Each row of a before or after table is a point. The points were changed in one or more steps. Then noise was added and the rows were shuffled. The steps act on columns, c1 being the first. Name the steps. A step turns or swaps two columns, mirrors them in a line or flattens them onto one, adds a multiple of one to another, or multiplies or shifts one. Angles are multiples of 10 degrees, from the lower column toward the higher: turns from -170 to 170, lines from 10 to 170 but not 90. Use the fewest steps. Two steps may share a column if one is a turn and the other turns, adds or multiplies; they go together, in the order done. Otherwise the lowest column goes first.
(in the rows, 100 means zero)

Before (12 x 3):
[126 78 89]
[116 109 87]
[133 136 105]
[44 113 50]
[115 118 103]
[115 132 99]
[89 123 67]
[116 40 12]
[127 115 85]
[134 134 95]
[95 31 64]
[10 134 93]
After:
[109 118 93]
[111 109 82]
[124 135 78]
[120 115 77]
[96 31 98]
[110 39 41]
[124 137 86]
[112 132 82]
[92 123 56]
[61 115 42]
[118 79 99]
[36 136 77]
Steps: multiply c1 by 0.7; add -0.5 times c2 to c3

Before (14 x 8):
[52 97 100 78 105 118 119 76]
[96 69 104 107 71 156 114 61]
[114 110 167 105 155 150 180 89]
[71 105 188 136 60 123 127 112]
[119 103 142 56 128 73 75 33]
[60 73 101 120 72 126 101 97]
[108 46 111 147 94 118 114 113]
[126 85 55 88 108 143 159 131]
[47 80 56 93 109 122 95 85]
[73 165 124 119 50 158 102 78]
[107 68 105 124 108 141 92 99]
[111 137 50 103 97 99 122 116]
[83 67 172 105 94 126 69 106]
[67 121 104 85 143 136 114 108]
After (14 x 8):
[131 105 155 183 116 71 76 93]
[150 79 62 87 118 121 94 72]
[114 69 161 85 103 123 67 139]
[107 167 127 56 79 158 101 107]
[70 68 105 61 128 140 89 103]
[86 105 171 20 70 124 122 148]
[90 88 56 134 134 142 157 92]
[44 45 109 21 105 117 114 111]
[165 95 105 113 113 117 120 91]
[140 119 98 109 164 136 112 100]
[86 139 52 106 97 101 124 77]
[82 112 160 101 181 147 180 129]
[96 71 112 87 99 158 112 89]
[116 71 101 46 86 123 97 94]
Steps: multiply c4 by 2; turn c1 and c4 by 150 degrees; multiply c8 by 0.4; turn c3 and c8 by 30 degrees; add 0.5 times c6 to c5

Before:
[109 89 121 114 33 38 96 75 137 110 121]
[88 120 66 117 74 113 105 135 49 102 100]
[84 86 175 92 74 54 104 70 77 139 135]
[149 144 150 114 32 148 143 131 150 82 82]
[90 113 102 46 75 80 109 60 131 143 104]
[160 80 87 117 124 111 85 140 86 148 98]
[45 147 95 87 143 81 120 57 130 147 114]
[123 131 142 93 123 120 87 85 94 50 74]
[77 105 146 141 70 156 114 99 124 114 81]
[86 94 106 116 77 55 174 51 83 106 60]
[46 89 72 96 168 130 171 119 102 115 77]
[115 140 78 104 118 144 75 52 133 95 163]
After (12 x 11):
[111 113 100 112 138 166 96 78 34 93 121]
[94 106 106 47 133 118 109 61 78 60 104]
[50 80 111 93 129 118 116 56 145 36 116]
[88 132 45 67 79 170 107 68 76 73 136]
[152 55 34 78 152 72 141 135 26 92 80]
[49 113 116 108 102 62 173 119 167 94 76]
[76 106 39 110 123 66 112 102 68 85 84]
[116 64 105 103 133 50 78 56 116 85 163]
[126 54 54 69 93 98 91 87 123 127 74]
[159 144 110 124 86 89 83 139 123 71 95]
[89 108 111 117 86 147 173 55 76 101 61]
[88 83 130 130 57 72 105 134 73 87 101]
Steps: turn c2 and c10 by -150 degrees; turn c3 and c6 by 160 degrees; add 0.5 times c3 to c4; swap c5 and c9
